Each row of a before or after table is a point. The points were changed in one or more steps. Then noise was added and the rows were shuffled. The steps act on columns, c1 being the first. What was done? A step turns or swaps two columns, mirrors them in a line or flattens them onto one, adds a multiple of one to another, or multiplies or shifts one. Angles are multiples of 10 degrees, from the lower column toward the higher: turns from -170 to 170, lines from 10 to 170 but not 90. Use the fewest steps. Two steps may share a column if one is a turn and the other turns, adds or multiplies; they go together, in the order done. Otherwise the lowest column goes first.

Before, 10 rows:
[[ 0.00 -0.24]
 [ 0.67 -0.05]
 [-0.09 -0.43]
 [-0.03 -0.02]
 [-0.41  0.08]
 [ 0.12  0.20]
 [ 0.07  0.49]
 [ 0.30  0.05]
 [-0.22 -0.05]
 [ 0.47  0.38]]
After (10 x 2):
[[-0.22 -0.85]
 [-0.58 -0.50]
 [-0.08 -0.38]
 [ 0.13 -0.58]
 [-0.29 -0.97]
 [-0.44 -0.60]
 [-0.21 -0.61]
 [ 0.48 -0.67]
 [ 0.27 -0.28]
 [-0.17 -0.14]]
Steps: shift c1 by -0.20; shift c2 by -0.60

Before (11 x 4):
[[-0.31 -0.35  0.00 -0.76]
 [-0.35  0.24 -0.26  0.07]
 [-0.52 -0.47 -0.08 -0.29]
 [-0.03  0.46 -0.03  0.18]
 [ 0.72 -0.14 -0.30 -0.34]
 [ 0.40  0.23 -0.21 -0.23]
 [-0.50  0.01 -0.07 -0.09]
 [-0.34  0.14  0.16  0.09]
 [-0.19 -0.15  0.02 -0.06]
 [-0.19 -0.19 -0.11 -0.28]
 [ 0.35  0.24 -0.26 -0.04]]
After, 11 rows:
[[-0.20 -0.07  0.14 -0.48]
 [ 0.38 -0.05 -0.29 -0.44]
 [-0.02  0.06 -0.44  0.00]
 [-0.35 -0.07 -0.32 -0.09]
 [ 0.71 -0.11  0.05 -0.54]
 [ 0.33 -0.05 -0.31 -0.25]
 [-0.51  0.01 -0.03 -0.30]
 [-0.53 -0.09  0.41 -0.50]
 [-0.16  0.00  0.13 -0.26]
 [-0.32 -0.05  0.33 -0.98]
 [-0.36  0.07 -0.07 -0.10]]
Steps: turn c2 and c3 by -70 degrees; multiply c2 by 0.4; shift c4 by -0.20

Before:
[[-0.30 -0.09 -0.08 -0.06  0.06  0.47]
 [ 0.35  0.37  0.06  0.30  0.18  0.13]
 [ 0.12  0.22 -0.06  0.20  0.10 -0.55]
 [ 0.22  0.35  0.09  0.35  0.06 -0.19]
 [ 0.29 -0.09 -0.19  0.22  0.06 -0.35]
 [ 0.31  0.33  0.08  0.04  0.06 -0.07]
 [-0.17 -0.06  0.32  0.21 -0.35  0.22]
 [ 0.05 -0.04  0.25  0.09  0.17  0.03]
 [-0.39 -0.13  0.21  0.42 -0.07  0.11]]
After (9 x 6):
[[ 0.81  0.20 -0.18  0.03 -0.19 -0.08]
 [-0.92 -0.15 -0.13  0.43  0.19  0.25]
 [ 0.29  0.14 -0.04  0.20 -0.19 -0.54]
 [ 0.09 -0.20 -0.23  0.10 -0.05  0.02]
 [ 0.71 -0.07  0.22  0.22 -0.03 -0.27]
 [ 0.58  0.20 -0.22  0.31 -0.18 -0.07]
 [-0.73 -0.04  0.07 -0.04 -0.03  0.46]
 [-0.44  0.03 -0.28  0.21  0.38  0.30]
 [ 0.86  0.24 -0.16  0.31 -0.31  0.18]]
Steps: multiply c1 by 2.5; turn c2 and c3 by -160 degrees; turn c2 and c5 by 150 degrees; add 0.3 times c4 to c6

Before, 11 rows:
[[-0.22  0.13  0.15  0.50  0.20 -0.17  0.01  0.09  0.11]
 [ 0.03 -0.18 -0.09  0.00 -0.44  0.01 -0.28 -0.70 -0.37]
 [ 0.08  0.62  0.06 -0.20  0.20  0.24 -0.09  0.09  0.02]
 [ 0.33  0.02  0.77  0.24  0.55 -0.10  0.12 -0.55 -0.28]
 [-0.25 -0.06 -0.36  0.38 -0.16  0.78  0.61 -0.46  0.10]
 [ 0.30  0.20  0.12 -0.27  0.01  0.01  0.27 -0.34  0.21]
 [ 0.03 -0.25  0.27 -0.18  0.05 -0.11  0.36 -0.11 -0.25]
 [-0.36  0.38 -0.34  0.15  0.15 -0.09  0.49 -0.03 -0.05]
 [-0.29 -0.18 -0.31 -0.07  0.48  0.33  0.19 -0.16  0.17]
 [ 0.42 -0.14  0.00  0.00 -0.09 -0.04  0.22  0.20 -0.23]
 [-0.05 -0.06  0.64 -0.05 -0.19 -0.15  0.01 -0.58 -0.32]]
After:
[[ 0.23  0.05  0.16 -0.11  0.62  0.20  0.07  0.14  0.21]
 [-0.08 -0.35  0.18 -0.10 -0.23  0.31 -0.09 -0.50  0.09]
 [-0.47 -0.19  0.02  0.06 -0.07 -0.19  0.24  0.00 -0.01]
 [ 0.12  0.32 -0.28 -0.42  0.03  0.02  0.03 -0.15 -0.22]
 [-0.18  0.16  0.31  0.01 -0.16 -0.09  0.17 -0.31  0.08]
 [ 0.20  0.30 -0.31  0.16  0.38  0.15  0.09 -0.73 -0.71]
 [-0.02  0.06  0.60  0.24 -0.13  0.10 -0.44 -0.36 -0.02]
 [ 0.48 -0.04 -0.34 -0.18  0.16 -0.33  0.28 -0.40  0.12]
 [-0.13  0.11 -0.11  0.41 -0.05 -0.40 -0.67 -0.32 -0.17]
 [-0.26 -0.23  0.75 -0.47  0.36  0.22 -0.35 -0.42  0.02]
 [ 0.30 -0.53  0.12 -0.30 -0.17  0.20 -0.09  0.10 -0.20]]
Steps: turn c1 and c2 by -140 degrees; turn c6 and c9 by -70 degrees; add 0.7 times c3 to c6; turn c4 and c5 by 80 degrees; turn c7 and c8 by -50 degrees

Before, 11 rows:
[[ 0.11  0.17  0.37  0.12  0.25 -0.02 -0.16  0.19  0.10 -0.35  0.32 -0.21]
 [-0.24 -0.37  0.22 -0.23  0.17  0.27  0.05  0.42 -0.22 -0.28  0.26  0.37]
 [-0.16  0.14  0.35  0.25  0.30  0.68  0.17 -0.05 -0.11 -0.17  0.03 -0.25]
 [-0.36 -0.38 -0.32 -0.04  0.09 -0.04 -0.15 -0.28 -0.08 -0.02  0.23  0.46]
 [ 0.16  0.19 -0.05 -0.24 -0.24  0.57  0.19 -0.19 -0.22 -0.07  0.84  0.48]
 [-0.25  0.10  0.26 -0.21  0.09 -0.23  0.07 -0.12  0.25 -0.15  0.66 -0.01]
 [-0.07  0.01  0.16  0.36  0.00  0.20  0.08  0.32 -0.15  0.15 -0.07 -0.31]
 [ 0.02  0.38  0.14  0.04  0.21  0.10  0.12 -0.24 -0.19 -0.28 -0.53  0.20]
 [-0.07 -0.17 -0.26 -0.61  0.32  0.08 -0.02  0.01  0.08 -0.21  0.06  0.00]
 [-0.39  0.21 -0.23 -0.09  0.47  0.20  0.14  0.03  0.25 -0.35  0.22 -0.10]
 [ 0.52 -0.08  0.01 -0.07 -0.11  0.15  0.25  0.09  0.33  0.04  0.12  0.04]]
After (11 x 12):
[[ 0.23 -0.34 -0.13  0.56  0.02  0.09 -0.06 -0.26 -0.18 -0.30  0.13  0.47]
 [ 0.13  0.37  0.47 -0.22 -0.05 -0.02 -0.20 -0.29 -0.11 -0.04 -0.08  1.19]
 [ 0.25  0.13  0.25  0.12  0.25  0.13 -0.33  0.00  0.06 -0.18 -0.63 -0.03]
 [ 0.48 -0.23  0.37 -0.20  0.10  0.20 -0.32  0.03  0.25 -0.37 -0.15 -0.22]
 [ 0.06 -0.05 -0.11  0.00 -0.14  0.18  0.13  0.30 -0.18  0.12  0.38 -0.78]
 [-0.27 -0.13 -0.35 -0.08  0.29  0.17 -0.17  0.08  0.32  0.05 -0.05  0.13]
 [ 0.30  0.19  0.01 -0.20 -0.20  0.26 -0.60  0.42 -0.24 -0.27 -0.25  0.89]
 [ 0.27 -0.07 -0.03 -0.62 -0.25 -0.23 -0.11 -0.10  0.24 -0.15 -0.31  0.01]
 [ 0.30  0.01 -0.33 -0.32  0.00 -0.04 -0.10  0.19  0.07 -0.40  0.05 -0.53]
 [ 0.43 -0.24 -0.16 -0.09 -0.15  0.67 -0.20 -0.05 -0.08 -0.21  0.21 -0.59]
 [-0.30 -0.25  0.00 -0.78  0.02  0.57 -0.03 -0.18 -0.20 -0.06 -0.40  1.26]]
Steps: turn c1 and c3 by -140 degrees; turn c1 and c5 by -60 degrees; turn c2 and c7 by 130 degrees; add 1 times c10 to c7; turn c4 and c11 by 100 degrees; multiply c12 by 2.5

Before (10 x 18):
[[-0.45 -0.39  0.16  0.17 -0.09 -0.12  0.14  0.46 -0.13  0.53 -0.18 -0.32
   0.13 -0.07  0.73 -0.07  0.52  0.15]
 [ 0.39  0.02  0.22 -0.13 -0.26  0.22  0.20 -0.30  0.11  0.06 -0.06 -0.14
   0.04 -0.03 -0.04 -0.72 -0.25 -0.07]
 [-0.34  0.07  0.04  0.00  0.03 -0.05  0.29  0.53 -0.26  0.45  0.08 -0.65
   0.13  0.29  0.37 -0.19  0.12  0.03]
 [ 0.12  0.47  0.12 -0.07 -0.04  0.03 -0.01 -0.19  0.31 -0.48 -0.06  0.25
   0.06  0.07  0.13  0.23 -0.17  0.29]
 [ 0.28  0.13 -0.25  0.01  0.28  0.30 -0.12 -0.15  0.39 -0.60  0.17  0.42
  -0.32  0.47  0.22  0.07  0.10  0.16]
 [-0.17  0.43  0.04  0.20 -0.14 -0.03  0.16  0.01  0.17 -0.76  0.23 -0.01
  -0.70  0.25  0.40 -0.13  0.01  0.33]
 [-0.55 -0.28  0.23 -0.07 -0.34  0.01 -0.09  0.86 -0.04  0.44 -0.17 -0.34
   0.11  0.48  0.86 -0.11  0.17  0.24]
 [ 0.17  0.34  0.16 -0.18 -0.26  0.45  0.19 -0.13 -0.14  0.14 -0.55 -0.33
  -0.06  0.03  0.02 -0.51  0.12 -0.41]
 [-0.01  0.45 -0.18 -0.23 -0.25 -0.16  0.00 -0.23  0.34 -0.45  0.40  0.18
  -0.51  0.55  0.35  0.11  0.41  0.44]
 [-0.22  0.21  0.13 -0.10  0.18 -0.15  0.08 -0.17  0.04 -0.19  0.05  0.43
  -0.20  0.53  0.58 -0.07  0.02  0.12]]
After, 10 rows:
[[-0.53 -0.27  0.29 -0.07 -0.34 -0.05 -0.10 -0.20 -0.05  0.22 -0.06 -0.31
   0.09 -0.98  0.90 -0.09  0.16  0.20]
 [-0.45 -0.37  0.28  0.18 -0.09 -0.13  0.08 -0.30 -0.10  0.26 -0.08 -0.33
   0.08 -0.28  0.78 -0.09  0.53  0.16]
 [-0.14  0.40 -0.12  0.25 -0.08 -0.05  0.16  0.16  0.18 -0.31  0.24  0.00
  -0.69 -0.17  0.41 -0.14  0.04  0.31]
 [ 0.18  0.35  0.40 -0.19 -0.26  0.42  0.21  0.11 -0.15  0.08 -0.38 -0.25
  -0.07  0.06  0.02 -0.52  0.13 -0.40]
 [ 0.41  0.05  0.21 -0.11 -0.18  0.23  0.20  0.19  0.08  0.04  0.03 -0.16
   0.02  0.25 -0.03 -0.70 -0.24 -0.08]
 [ 0.26  0.12 -0.32  0.03  0.22  0.32 -0.05  0.50  0.36 -0.21 -0.01  0.44
  -0.37 -0.18  0.22  0.06  0.07  0.14]
 [ 0.07  0.44 -0.33 -0.19 -0.26 -0.15 -0.01  0.56  0.38 -0.15  0.29  0.19
  -0.53 -0.16  0.31  0.14  0.42  0.39]
 [-0.22  0.18  0.11 -0.09  0.18 -0.16  0.08  0.48  0.06 -0.07  0.10  0.39
  -0.26 -0.26  0.55 -0.05 -0.01  0.13]
 [ 0.13  0.47  0.13 -0.03 -0.10  0.02 -0.01  0.14  0.33 -0.24  0.02  0.27
   0.11  0.12  0.10  0.19 -0.18  0.27]
 [-0.30  0.09  0.01  0.02  0.06  0.01  0.32 -0.15 -0.27  0.16  0.08 -0.66
   0.11 -0.57  0.37 -0.17  0.10  0.02]]
Steps: turn c3 and c11 by 30 degrees; turn c8 and c14 by -130 degrees; multiply c10 by 0.4

Before:
[[-0.09 -0.15 -0.04 -0.27  0.17 -0.44  0.34 -0.18  0.29  0.29  0.06 -0.16
  -0.13  0.27  0.13  0.17 -0.36 -0.21  0.46 -0.36  0.14  0.51  0.39 -0.83]
 [ 0.16 -0.40  0.10  0.32  0.12  0.08 -0.04 -0.03  0.45  0.28 -0.34 -0.68
   0.15  0.00  0.27 -0.45  0.08  0.11  0.04  0.19  0.19 -0.13  0.16 -0.39]
 [-0.24 -0.11 -0.27 -0.16 -0.16  0.09  0.18  0.59  0.34 -0.05 -0.64 -0.22
  -0.21 -0.25  0.26 -0.19 -0.28 -0.16  0.23  0.26 -0.11  0.27 -0.14  0.27]
 [-0.12 -0.34  0.07  0.09  0.21 -0.11 -0.04  0.16 -0.39  0.24  0.19 -0.12
  -0.23 -0.30  0.02 -0.03 -0.07  0.07 -0.02  0.39  0.41  0.04 -0.30  0.15]
 [-0.20 -0.25 -0.34  0.17  0.16 -0.30  0.09  0.35  0.01  0.29  0.23 -0.03
  -0.25 -0.02  0.24  0.32 -0.24  0.46 -0.14  0.01 -0.01 -0.36  0.21 -0.20]
 [-0.15  0.04 -0.09 -0.23  0.31 -0.19  0.29 -0.02  0.22  0.36 -0.32 -0.28
  -0.35 -0.12  0.00  0.56 -0.06  0.07 -0.02 -0.38 -0.38 -0.10  0.32  0.04]
 [-0.18 -0.53  0.25 -0.06  0.10  0.34  0.01  0.54 -0.26  0.21  0.01 -0.17
  -0.56 -0.37  0.26  0.25 -0.26 -0.23 -0.46  0.45  0.33  0.35  0.45  0.13]
 [ 0.25  0.41 -0.01  0.01  0.05 -0.06  0.54 -0.48  0.46  0.09 -0.57 -0.83
  -0.08 -0.22  0.01  0.23 -0.52  0.28 -0.14  0.57  0.18  0.24  0.06 -0.10]
 [-0.62  0.09  0.09  0.19  0.04 -0.22 -0.07  0.17  0.08 -0.03 -0.62  0.18
   0.12  0.12  0.23  0.04  0.13  0.14  0.42  0.21  0.26  0.25  0.43 -0.25]
 [-0.31 -0.14 -0.05 -0.19 -0.31 -0.12 -0.27  0.28  0.13  0.04 -0.08  0.34
  -0.37 -0.19 -0.13  0.12 -0.54 -0.19  0.20  0.35  0.08  0.09  0.04  0.20]
 [ 0.80  0.15 -0.20  0.01  0.12  0.26 -0.25 -0.41  0.02  0.01 -0.13  0.55
   0.45 -0.38  0.30  0.01 -0.51  0.10  0.16  0.08 -0.13  0.27  0.21 -0.23]]
After, 11 rows:
[[ 0.41  0.68 -0.22  0.07  0.42  0.37 -0.20 -0.03  0.05 -0.03 -0.10  0.55
   0.48 -0.36  0.34  0.01  0.49  0.09  0.17  0.19 -0.17  0.22  0.21 -0.22]
 [-0.51 -0.41  0.07 -0.11 -0.12 -0.03 -0.06 -0.01  0.11 -0.05 -0.62  0.22
   0.12  0.13  0.28  0.02 -0.27  0.15  0.36  0.05  0.93  0.30  0.42 -0.25]
 [ 0.09 -0.32 -0.38  0.13  0.02  0.36  0.08 -0.08  0.03 -0.09  0.21 -0.03
  -0.28  0.01  0.22  0.35 -0.17  0.29 -0.15 -0.27  0.48 -0.21  0.24 -0.22]
 [-0.07 -0.25 -0.26  0.03 -0.02  0.16  0.16  0.00  0.32  0.06 -0.63 -0.22
  -0.25 -0.23  0.23 -0.23  0.22 -0.15  0.19  0.06 -0.61  0.37 -0.17  0.27]
 [ 0.10 -0.15 -0.01 -0.23  0.00  0.52  0.37 -0.01  0.27  0.08  0.08 -0.18
  -0.10  0.24  0.08  0.18 -0.16 -0.30  0.48  0.62 -0.51 -0.05  0.40 -0.83]
 [-0.16  0.46 -0.02 -0.15  0.18  0.45  0.55  0.00  0.48 -0.04 -0.54 -0.83
  -0.08 -0.23 -0.01  0.26  0.25  0.28 -0.10 -0.11  0.31  0.59  0.06 -0.16]
 [ 0.18 -0.29  0.07 -0.32  0.15  0.11 -0.03 -0.03 -0.45  0.07  0.24 -0.08
  -0.22 -0.29  0.02 -0.01  0.00 -0.03 -0.01 -0.14  0.84  0.38 -0.29  0.13]
 [-0.16 -0.06 -0.10  0.15  0.19  0.20  0.30  0.02  0.20  0.03 -0.31 -0.27
  -0.33 -0.10  0.01  0.55 -0.15 -0.03 -0.03  0.16 -1.15 -0.35  0.31  0.05]
 [ 0.26 -0.53  0.23 -0.34  0.44  0.02  0.04  0.01 -0.30  0.13  0.01 -0.17
  -0.58 -0.43  0.32  0.27  0.43 -0.26 -0.44  0.09  0.34  0.57  0.42  0.17]
 [-0.07 -0.34 -0.10 -0.18 -0.22  0.54 -0.34 -0.01  0.14  0.10 -0.14  0.33
  -0.36 -0.25 -0.08  0.16  0.18 -0.17  0.23 -0.13 -0.36  0.34  0.08  0.17]
 [ 0.39 -0.10  0.07  0.01  0.13 -0.11 -0.09  0.01  0.44  0.02 -0.33 -0.71
   0.14 -0.02  0.27 -0.41  0.04 -0.01 -0.01 -0.16  1.11  0.11  0.18 -0.42]]
Steps: turn c1 and c2 by 50 degrees; turn c4 and c21 by 60 degrees; multiply c21 by 3; turn c6 and c17 by 120 degrees; add 0.7 times c17 to c5; multiply c8 by 0; flatten c10 and c18 onto the line at 110 degrees; mirror c20 and c22 in the line at 60 degrees
